Each row is a point. A path goes straight from each point to the next, and from the last back to the first. The post is the endless flat space through its rows: a point in 2 columns, a line in 3, a plane in 4, and so on, so that a path can go around it. Count how often the path circles the post. Going back the other way cancels.
(in the rows, 128 means zero)

Post (1 x 2):
[[142 125]]
Path (19 x 2):
[[181 159]
 [165 119]
 [166 109]
 [173 134]
 [146 147]
 [114 135]
 [110 112]
 [140  87]
 [178 108]
 [175 110]
 [152 100]
 [103  99]
 [117 129]
 [121 119]
 [136  88]
 [152 107]
 [120 100]
 [ 92 140]
 [107 164]]
Times around: 0

Post (7 x 8):
[[ 95 157 116 147 141 135 116 145]
 [112 163 103 118 133 101 132 121]
 [126  74  84  77  94  95 168 173]
 [103 146 130 127 105 126  88 119]
 [128  59  99  60 144 109 160 156]
 [108 133 102 136 126 144 141 100]
 [114 130 145 141 123 105 149 121]]
Path (21 x 8):
[[143 151 108 138 153  95 165 123]
 [119 160 146 119 158 110 119 112]
 [141 139  95 100 110 142 127 117]
 [134 110  91 111  78 126 120  98]
 [106 127  86 104 119  77  98 157]
 [ 98 115 125  80 121 106  88 102]
 [ 85 134  47 117  96 131 133 144]
 [ 94 103  90 141 132 139 109 125]
 [119 167 107 160 147 110  98 179]
 [132 174  95 158 118 136 134 133]
 [119 152  68  96  99 136 150 154]
 [135 159  98 102 110  85 146 158]
 [133 151 118 103 136 115 170 172]
 [ 94 108 162  94 131 153 132 115]
 [110 120 125  99 121 104 132 101]
 [ 89 142 119  98 143  84 105 145]
 [ 87 153  88 127 113  97 202 190]
 [110 101 118 109  96 173 144 146]
 [137 155 127 141 125 107 162 124]
 [123  97 114 110 144 139 120 131]
 [111 142  77 128 181 109 158 141]]
Times around: 0

Post (17 x 18):
[[ 73 128 130 120 117 112  96 142 174  68 135 116  96 126 158 143 114 133]
 [152 159 115 121  66 163 115 132 167 100  90  99 123 132 167 154 138 146]
 [130 134 105 155 139 129  98 126 129 122  86 172 112 148 109 106 173 169]
 [151  91 105 130  90 181 121 142 114  72 137 119 146  68 118 179 169 150]
 [ 76 129 158 110 116 138 109 187 136 149 118 184 135 154  79  92 144 122]
 [116 119 157 117 118 105 154 143 150  59 107 138 136 113 136 110 147 148]
 [114 132 135 170 162 151 130 117  93 128 110 155 126 148 190 122 164 161]
 [ 93 144  94 150 106 127 159 105 167  94 125 111 121 100 104 111 127 130]
 [141 141  76 118 124  70 123 134 123 104 123 123 109 105 103 105 102 146]
 [130 129 124 104  85 113 151  98 143 122 152 103 123 153 122  92 110 183]
 [130 131 191 105 119 149  99 119 122  87 120 109 134 128 166 107 133 119]
 [153 137  93 125 171 102  88 166 137  70 143 132 163 149 117 108 131 147]
 [102 120 157 162 127 130  89 113 142 158 121 134 133  78 125 125 103 128]
 [105 124  90 200 128 143  83 114 126  89 108 140 132 149 141 144 107 113]
 [190 135 131 113 154 114 166 103 140 134 115 109  79 135 154 134 110 142]
 [147 131 145  92  99  86 110 172 143 139 154 119 164 165  93 103 163 121]
 [142 137 116 143 110 117 132 146 138 117 138  92 112 135 123 101 132 176]]
Path (24 x 18):
[[126 121 130 163  61 137 128 126 116  71  86 156 144  83  83 120 140 139]
 [145 129 130 152 125 141 143 158 117  89 131 127 149 101 110 159 144 154]
 [104 160  94 101 102 137  95 129 124 110 108  97 101 124 187 160 174 149]
 [132 114 126 106 116 145  94  90 176  99 156  87 132 135 104  92 103 187]
 [117 133  77 170 121 117 114 119 141  95 169 108 152 135 131  72 145 136]
 [168 108 116 151 122 122 161  94 163  83  73 129 109  97 121  84 110 121]
 [121 147  96 122 105 106  76 132 187  86 128 148 137 120 120 137 107 131]
 [120 186 134 143 118 118 102 100 140 110 122  89 114 118 165 108 143 138]
 [133 141 137  98 104 122  99 151 191  67 146  88 131 156 106 148 144 143]
 [ 67 156 183 124 129  96 141 144 137 121  75 132  73 100 133  31 126 183]
 [123 123 133 180  87 151 105 100 166 119 122 106 185 118 119  98  91 138]
 [124 126 107 184 125 126 121 104 162 114 150 122 128 162 130  98 115 136]
 [166  99 168 132 148 119 130 112 145  82 113 127  95 123 163 126 155 154]
 [152 190 141  87  92 135 118 138 201  67  97 111 119 109 141 113 150 136]
 [123 142 146 133 144  96 117 119 137  71 124 115 115 171 136  95 152 158]
 [ 79 129 138 139 103 143 118 114 121 101  99 117 145 131 143 106 106 145]
 [113 131  77 139 110 104 136 114 115 100  92 136 148 111 138  81 176 164]
 [169 116 145 117 136 130 146 112 145 109 115 131 150 120 174 133 146 129]
 [155 146  79  74 101 119 150 133 149  65 129 134  99 131 112 127 120 144]
 [163 168  96 104 111 126 115 130 134 117 116 113 126 118 111 130 198 131]
 [ 94 138 127 126 147 130 129 124 145 109 168 108 163 109 128 133  98 134]
 [105 123 135 151 115 115 163 142 103 117  91 122  93 133 144 104 188 178]
 [124 106  90 140  91 153 107 144 132 116 151 117 173 115  88  81 133 138]
 [175  68 121  87  97 102 139 113 107 102 188 130 143 109 144 169 141 171]]
Times around: 4

Post (17 x 18):
[[123 143 143 120 137 136 148 111 140 110 132 121 171 112 141 104  82 171]
 [150 109 105 116 103 102 115 127 101  83  95  95 121 129 126 159 162 105]
 [107 149 141 110 126 163 134 135 165 138 173  92 143 141 134 108 111 139]
 [138 146 123 156 112  97 161 113 119  94  92 107 110 113 106 112 135  97]
 [154 133 132 124 130 140 139 113 111  74  67 111 100 119 105 132 174 109]
 [ 80 124 103 116 136 124 105 149 164 114 130 106 118 157 125  98  94 174]
 [155 123 130 113  87 119 120 107 107 114 111 124 108 126 110 105 133 115]
 [ 81 114 137 104 154 148 138 136 117 160 152 133 132 147 144 120  78 117]
 [126  63 147 129 152  87 122  98 123 121 164 161 131  82 164  96 143  98]
 [138 117 114 125 110 109 123 101 145 138  88 137 144 106 108 139 146 103]
 [137  91 129 132 176 136 118 136 139 145 161 112 160 123 117 101  88 139]
 [112 141 118 105 169 152 129 142 124 184 143 109 134 140 181  92 113 146]
 [107  63 121 103 139  91 139  79 105 141 142 119 138  67 128  83 152  87]
 [ 94 140 143 104 168 132  95 136 128 143 151  95 168 153 138  86  95 122]
 [111 135 129  82 173 120 147 179 145 143 142 121 141 137 136  76  91 123]
 [137 116 109 101 152 136 124 101 159 101 133 104 143 152 151  95  67 108]
 [143 130  90 136  81 149 106 128 100  78  82 121 122 104 116 118 140  93]]
Path (27 x 18):
[[133 127 124 121 174  92 163  99 127 111 139 138  94 153 173  94  98  88]
 [115  84 155  93 178  92  98 100 104 174 171 138 152 139 155 111 159 147]
 [159  89 135 107 150 116  99 135 133  98 176  83 120 162 146  80 116 150]
 [133 123 139  87 111 176 146 134 112 106 100 108 152 128 156 160 134  72]
 [120 142 118 119 165 109 159 156 122 130 112 146 158 115 134  62 116 131]
 [122 144  71 110  98 154 119  83 154 171 130  76 138 124  92 138 153 198]
 [ 97  99 164 115 160  84 123 139 109 111 198  89 132 102 148 142 150 121]
 [123 127 192 142 200 149 122 172 134 127 132 127 135 112 116 143 157 121]
 [111  85 170 120 109 111 143 133 126  89 117 142 108 136 110 126 128 114]
 [105 128 114  69 183 129 138 129 126 129 135 100 132 212 167 107 100 102]
 [ 83 134 132 103 116 174 100  84 155  82 143 134 141 123 115 144 138 161]
 [105 120 138 166 100 119 146  92 159 121 120  97 141  90  47 191 120 142]
 [ 92 142 150 144 128 137 128 158 125 159 108 163 144 114 115 148 108 117]
 [106 108 120 146 156 143 152 174 163 106 116  89 145 158 117 141  80 150]
 [113 124 112  92 128 106 140 113 105  75 129  87 116 155 141  90 138 124]
 [105  92 126  99 133 116 168  95 123 120 149 145 138 135 157 114  91 143]
 [ 64 119 111 111 142  76 143 107 136 206 123 111 161 130 157 114 124 145]
 [134 112 117 143 172 158 139 107 159 150 174 136 145 109 138  78  99 136]
 [ 86 152 109 101 114 156 127 130 128 107 145  82 120 120 124  68 103 137]
 [120  97 164 117  97 127 129 104 145 143 133 192 123  72 110 114 142 107]
 [102  74 146 134 126 102 113 128 115 164 151 136 126 129 158 109 103 137]
 [118 109  95 111 145  91 162 150 159  76 104 160 114 127 145  74  89  72]
 [174 107 139  70 114 144 146 180  70 157 133 131 157 139 136 105  83  74]
 [134 158 148 109 125 175 141 132 140 154 131  93 124  94 137  91 163 109]
 [108  76 141  84 152 138  99 115 121 115 120 126 146 109 137 134 117  92]
 [109  99 162 122 185 129 138 148 125 156 157 110 125 148 149  83 120 144]
 [ 91 101 145  38 129 146 189  88 113 153 122 111 143 154 113 112 115  80]]
Times around: 3

Post (17 x 18):
[[124 118 114  98 160 112 130  87 121 118 119 191 109 180 102 200 151 124]
 [ 81 104 115 114 163  94 182 100 138  94  76 128 160 178 169 200 145 102]
 [145 162 131 157 120 100 102  90 107 124 176 134 112 138 113 104 138 132]
 [131 113 121 105 130 155 134 104 112 133  94 170 126 123 135 110 155 135]
 [138 110 128  86 107 127 149 128 116 199 102  96 127 127  88 156 126 113]
 [118 117 118  92 127 155 145 162 156 123 143 150 108 117 136 164 101 128]
 [ 94 158 118 145 180 135 101  99 151 158 121  98 157 145 150  97 124 126]
 [132 126 110 118 150 133 118 132 134 129  96 125  94  95 121 173 110  94]
 [142 158  77 135 136 164  94  89 119 131 127  97 130 142 178 115 125 128]
 [113 123 139 110 152 159 142 154 150 139 106 105  90 130 128 147 149 108]
 [121 134  69 120 146 137 123 139 126 140 103  97 155 131 104 145 159  83]
 [124 184  94 156 105 113 134 120 129 137 112 131 131 122 137 147 137 166]
 [ 87 134 139  93 131 127 119 160 128 157 110 136 136 127 145 188 143  87]
 [107 110  89  94 191 145 135 141  82 160 121 125 120 101 188 139 131 139]
 [124 149 125  91 107 125 146  76  96 193 160 132 120  85  82 182 162 111]
 [112 197 143 184 131 157  91 108  81 116 149 139 149 146 111 117 137 150]
 [111 103 144  51 135 150 120 116  98 155 101 105 142 108 121 104 177 185]]
Path (22 x 18):
[[114 115 142  97 131 127 140  89 127 150 168 121 109 157 145 157 177 159]
 [ 84 117  84  97 153 115 108 135 122 136  55 143 160 144 129 153 130 136]
 [111 171 155 131 141 127 119  75 134 108 151  99 109 109  84 133 142 119]
 [121 158 117 117 129 148 105 105 111 132 145  84  80 103 109 113 154 105]
 [103 122 132 144 159 143 129 140 187 153 106  97 121 157 147 108  99 130]
 [ 89 141 104 131 163 126 133 125 120 133 121 130 178 109 166 173 175 155]
 [126 135 130  80 106 179 117  92 162 146 145  89 161 178 120 117 160 107]
 [137 161 112  93 138 144 116 131 115 162 113  68 126 100 139 159 126 119]
 [115 111 111 120 162 119 153 104 111 104 117 205 133 130 162 178 139 129]
 [117 141 151 155 157 159 102 128 117  93 118 149  86 132 133 130 134 151]
 [103 120 112 104 127 145 160  80  80 148 190  82 131 124 105 148 140 136]
 [113 134 127  66 139 142  86 115 115 164  83 100 147 169 126 178 110 116]
 [108 158 130  60 130 162  70 112 120 127 145 142 140 190 146 127 154 137]
 [ 97 137 111 110 152 189 101 116 111 157  97 140 113 104 117 141 138 105]
 [148 130 101 135 119 146 107 153 136 173 114 119 104 140 119 114 124 121]
 [126 139 184 145  77  95 148 141 169 143 119 126 124 166 104 127 162 163]
 [147 123 132 134 149 153 111  89 116 161  92 144 153  85 139 128 146  63]
 [130 122 136 176 125 124 122  99  81 121  71 149 113 150 178 148 151  88]
 [ 79 142 141 133 162 148 124 132 112 132 103 124  96  91  98 134 170 122]
 [131 126 108 119 137 137 134 120  90  90 107  75 117 139 119 162 130 121]
 [142 170 125  84  88 130 134  77 130 136 159 110 140 159 146 152 127 131]
 [167  96 151 113 174 128  88 115 107 186 104 196 105 177 136 128 125  99]]
Times around: 1

Post (17 x 18):
[[118 102  88 109 188  88 113 170 170 126 174 115 115 122 113 109 111 106]
 [136 125 145 154 144 108 134 103 103 127 101 121 127 146 139 106  99  87]
 [125 136  89 102 127 149 190  72 150 127 129 130 182 134 156 148 123 160]
 [153 100 157 141 130  73 116 167 128 107 128 139  93 109 146  92 132  95]
 [149 172 139 109 142 147 145 111 101 101 110 151 163 117 102 145 104 116]
 [108  90 136 105 140 129  76 144 164 121 154 139 114 125 109 110 116 110]
 [130 156 177 118 161  90 100 109 120 145 150 165 129 146 143 132 127  74]
 [134 102 136 134 151 142 106 179 163 138 166  94 110 110 143 109 146  62]
 [170  83 189 151 163  99 102 183 137 179 145 145 103 126 117  85 114  89]
 [150  89  93 160 139 144 139  99 144 113 162 117 150  79 169 158  97 124]
 [143  95 131 141 176 102  80 186 158 109 151 137 101 174 131 128 119 103]
 [166 142 136 118 146 120 121  90 106 128 136 158  91 145 105 120 141  97]
 [117 159 106 140 124 167 159  98  92 121 152 119 170 113 144 150 130 176]
 [122 160 122 146 152 145 144  81 122 105 117 164 192 121 108 124 156 129]
 [151 173 171 130 178 118 109  96 142 117 122 151 125 135 147  96 129 120]
 [150 131  87 175  96 122 136  85 161 148 122  78 162 102 146 170 128 163]
 [132 102 167  98 195  90 107 131 125 127 113 132 111 111 132 124 147 100]]
Path (31 x 18):
[[146 140 140 123 157 106 132 133 150 127 100 168 107 177 139  93 141 136]
 [143 143 130 124 142  89 134 158  80 151 141 125 121 109 124 143 152  98]
 [119 105 110 136 153 158  85 135 119 144 168 130 163  97 104 156 152 100]
 [137 114 152 113 149  89 101 124 164 169 110 158 128 102 121 126 150  99]
 [139 144 139 127 175  82  88 139 151 113 138 153 119 103 115 148 152 127]
 [133 132 126 119 195 105 128 138 135  71 143 126  91 112 118 112 122 115]
 [140  83 138 116 129 119 150 127 129 138 156  92 109  84 135  91 103 115]
 [177 110 146 134 114 128 145 150 104 152 118 111 134 134 116 112  82 140]
 [157 133 117  98 160  83 142 169 122 129 106 149 124 167 130  84 135 109]
 [146  89 153 119 140 142 117 139 123 129 143 119 116 132 203  95 149  89]
 [ 95  97  80  69 158 109 161 136 133 117 161  60 176 102 177 139 125 102]
 [157 153 155 170 118 123 110 137 133 184 132 108 151 113 138 128 130 117]
 [172 133  96 129 158 164 147  89 138 129 107 114 132  64 104 134 144  89]
 [122  83 131 186 124 104 124 158 139 141  91  83 123 140 125 156 106 129]
 [156 137 180 165  90 100 156 128 138 151 159 134 133 129 174 142 158 126]
 [143 116 106 131 162 144 172 122 100  76 117 123 153 168 132 104  67 129]
 [161  82 168 113 109 180  97 117 150 135 155 144 128  96 155 128 120 120]
 [165 106 125 129 138 137 131 167 132 146 130 152 120 114 136 100 106  58]
 [132 105 106 138 148 134 121 152 161 135 181 171 143  91 126 174  93  95]
 [103  85 155 164 182 103  91 127 181 114 138 158 140 147 140 133 110 154]
 [129 126 177 134 149 133 155 142 151 160 139 121 178 103 153 110 138  89]
 [152 106 137 118 173  74 161  88 196 126 111 154 133  81 105  91 139  97]
 [111 136 132 148 176 142 117 159 101  98 149  92 153 103  92 139 155  92]
 [200 129 142 111 130 144 195 155  56 135 148 113 143  76  91 103 114 133]
 [119  79 102  83 129 123 110 131 115 130 126 143 137  99 116 129 159 111]
 [154 141 144 153 200  87  84 155 164 118  97 140 127 159 139 118  72  96]
 [ 83  65 131 121 141 110 146 148  91 119 125 138 151 107 129 129  95  75]
 [142 139 139 118 171 145 131 127 110 101 158 131 121 118 142 158 122 102]
 [147 144 180 153 141  72 100 166 154 127 159 116 138 111 130 108 111 124]
 [195 153 143  98 154 119 141 129  80 101 119 144 149 127 155 154  89 137]
 [146 110 142 109 154 141  98 136 170 143 116 135 132 130 157 108 102 121]]
Times around: 4

Post (17 x 18):
[[139 125 112 139 142  92 127 106 102 109 134 118 115 146 150 124  93 119]
 [115  86 122 142  75 133 145 164 153 115 132 121 123  80 152  91 126 155]
 [154 132 145  99 151 108 143 103  80 135 112  96  85 122  90 125 134 118]
 [152 120 130 103 168 114 138  75 116 120 109 128 140 135 130 130 117 142]
 [ 90 177 113 122 159 184 156 147 105 160 138 163 110 149 133 113 122 155]
 [107 119 154  91 137 142 122  88  84 102 113 140 126 125  80 121 144 105]
 [116 145 141 126 137 136 160 148 163 118  99 166  85 125 118 102 147 109]
 [154 100 148 144  80  91 108 146 157 103 122 150 120  75 106  96 129 157]
 [124 142 137 113 127 164 149 145 162 141 109 154 108 178 115 131 107 126]
 [120  65 131 146  93 115 113 158 150 139 146 156 133  86 119 100 147 120]
 [161 161 125 120 101 109 148 100  88 158 141 130 154 142 164 106 112 138]
 [ 98 141 136  92 133  97 144 120 114 136 107 122 131 137  99 134 141 123]
 [150 155 145  90 114 125 127 108 111 148 176 130 128 145 169 145 128 146]
 [147 159 144 126 127 113 114 104 115 129 132  92 126 154 130  93 149 143]
 [126 141 157 139 108 115 122 125 126 153 110 101 128 116 160 128 133 130]
 [111  78 132 169  97 135 160 149 149 114 112 163  98 103  85 125 161 143]
 [125 120 104  99 122 121 116  94 100 126  99 136 108 143 112 143 153 129]]
Path (30 x 18):
[[144 140 187  73 119 113 195  96 147 150  96 120 119 140 149 177 122 140]
 [144 136 163 123  98 126 118 106 154 142 130 151 124 131 103 123 159 159]
 [158 127  87 126 142 139 147 102  90 156 171 116 157 132 136  67 114 162]
 [155  97 115 105 149  92  72 116 134 103 192 165 163 116 140 130  92  86]
 [182 152 165 103 133  83 123 154 147 105  92  88  65 108 131 106 145 117]
 [ 68  96 125 114 140 161 161 142  89 131 114 167 138  89  94 148 116 192]
 [ 88  96 125 101  99 133 159 153 112 142  91 104 142  93  77 110 167 158]
 [162 161  97  74 127 145 127  97  91 105 128 124 137 114 161 139  85 192]
 [147 118 126 141  88  82 123 124 112 142 107  97 114  84 128 119 144 121]
 [131  98 131  89 163 138 149 151  72 136 173  99 138 123  99 110 105 107]
 [145 128 161 132 124 126 135 122  96 127 130 156 130 116 125 129 152 153]
 [104  79 108 131 145 102 178 119  88 153 134 162 109 118 151 137 130 127]
 [146 134 159 141 107 109 169 131 131 175  84 111 127 111  77 109 123 188]
 [ 79 162 117 102 153 124 153  87  90 160 160 161 168 112 155 126 111 119]
 [147 137 132  80  77 122  81 132 141 159 143 136 117 139  99 144 187 123]
 [137 103  86 145 109 140 125 128 136 149 165 142 131 198 200 149 153  90]
 [ 83 122 135  72 135 186 113 123  87 111 134 157 134 166 111 159 147 113]
 [102 150 101 141 118 118 135 148 110 159 118 123 147 110 165 102 195 104]
 [141 121 123 183 114  98 137 112 116  73 119 155 109 156 112  89 127 129]
 [144 103 100 151 166  96 131 122  98  88 157 126  54  82 145  83 145 178]
 [142 142 126 151 176  87 152 122 136  94  94 145  50 144  74 120 114 136]
 [ 95 110 100 136  89 139 132 153  96 160 101 117  84 159  79 122 142  69]
 [174  99 145 113 141 129 130 115 101 105 139 140 101  75  96 116 112 140]
 [155 124 121 139 106 115 162 126 145  83 102 149  84 128 123 106 141 134]
 [132 124 146 117 142 143 134 146 215 133  85 161 125 151 155 137 133 147]
 [ 94 129  96 173 140 125 125 157  73 148 158 112  91 113 127 109 160 139]
 [137  94 117 175 193 122 158  76  37 135 100 147 148 106 119  94 117  94]
 [193 122 144 119 137 114 142  96  80 131 145  70  99 176 189 144  42 122]
 [133 138 129 112 135 120 154 109 117 130 100 169 128 138 114 100 106 141]
 [117 165 182 106 144 157 106 111 140 134 126 133 136 165 164 157 107 148]]
Times around: 3
